Each point is reached from the start by the listed moves, each made once or not at all, plus a little noise. Is the number of moves made odd or even? Then give how often each move was made.

Moves:
(1): [ 0.77 -0.10  0.33 -0.21  0.47]
(2): [-0.01 -0.10  0.72  0.08 -0.39]
Start: [ 0.06 -0.06 -0.25  0.16  0.00]
Points:
[ 0.82 -0.28  0.83  0.02  0.10] => even (1, 1)
[ 0.05 -0.18  0.46  0.25 -0.38] => odd (0, 1)
[ 0.82 -0.16  0.09 -0.08  0.49] => odd (1, 0)

Moves:
(1): [ 0.20  0.08 -0.07 -0.08  0.04  0.10 -0.14 -0.21  0.06 -0.12 -0.04  0.12
 -0.10 -0.32]
(2): [ 0.10  0.16 -0.31 -0.61  0.40  0.54 -0.26  0.46  0.39  0.02  0.49 -0.03
 -0.31  0.41]
(3): [ 0.03  0.13  0.35  0.10  0.30  0.52 -0.17  0.16 -0.23 -0.29  0.18 -0.02
  0.20  0.08]
(4): [ 0.01 -0.34 -0.02 -0.02  0.03 -0.46 -0.39 -0.09 -0.16 -0.11  0.03  0.10
 -0.19 -0.19]
(5): [ 0.33  0.26 -0.10  0.16  0.05 -0.17  0.07 -0.03  0.20 -0.34  0.28  0.25
 -0.13 -0.35]
(6): [ 0.15 -0.11  0.09  0.09 -0.39  0.26  0.14 -0.03 -0.24 -0.30 -0.12 -0.09
  0.31  0.14]
(7): [ 0.06 -0.09 -0.02 -0.10 -0.09  0.08  0.23 -0.01 -0.08 -0.11 -0.12 -0.17
  0.05 -0.25]
(8): [ 0.08 -0.04 -0.50  0.05 -0.73 -0.39  0.39  0.01 -0.13  0.48  0.42  0.05
 -0.18 -0.37]
(9): [ 0.28 -0.44  0.03  0.30 -0.24  0.05 -0.27  0.29  0.14  0.04  0.51 -0.10
  0.08  0.05]
(10): [ 0.36 -0.23  0.08 -0.29  0.05 -0.04 -0.25  0.04 -0.03 -0.13  0.26  0.03
  0.17 -0.16]
(11): [ 0.14  0.05 -0.30  0.13  0.10  0.14  0.12  0.08 -0.09 -0.13  0.08 -0.12
  0.30  0.06]
Start: [ 0.20 -0.35 -0.05 -0.04 -0.20  0.06 -0.13  0.24 -0.05 -0.13 -0.29  0.00
 -0.29  0.04]
Points:
[ 1.13 -0.91 -0.56 -0.59  0.00  0.85 -0.57  1.11  0.30 -0.42  0.92 -0.38
 -0.01  0.14] => odd (0, 1, 0, 0, 0, 0, 1, 0, 1, 1, 1)
[ 1.00 -0.67 -0.09  0.61  0.04  0.17 -0.75  0.66 -0.19 -0.95  0.80  0.14
 -0.02 -0.31] => odd (0, 0, 1, 1, 1, 0, 0, 0, 1, 0, 1)
[ 0.80 -0.60 -0.76 -0.39 -0.60  0.76 -0.06  0.83 -0.57 -0.58  0.66 -0.27
 -0.12 -0.07] => odd (0, 1, 1, 1, 0, 1, 1, 1, 0, 0, 1)
[ 1.03 -0.08 -0.44  0.26 -0.39  0.39  0.06  0.05 -0.12 -1.00 -0.11  0.15
  0.07 -0.40] => even (1, 0, 0, 0, 1, 1, 0, 0, 0, 0, 1)
[ 1.17 -0.11 -0.41 -0.26  0.32  1.00 -0.74  0.56 -0.12 -1.38  0.61  0.20
 -0.19 -0.12] => odd (1, 1, 1, 1, 1, 1, 0, 0, 0, 0, 1)
[ 0.93 -0.43 -0.32 -0.29 -0.01  0.25 -0.41  0.16 -0.11 -0.52 -0.02  0.03
  0.08 -0.38] => odd (1, 0, 0, 0, 0, 0, 0, 0, 0, 1, 1)
[ 0.97 -0.58 -0.50 -0.87 -0.11  0.33 -0.96  0.63 -0.18 -0.25  1.04  0.28
 -0.71 -0.50] => even (1, 1, 1, 1, 0, 0, 0, 1, 0, 1, 0)
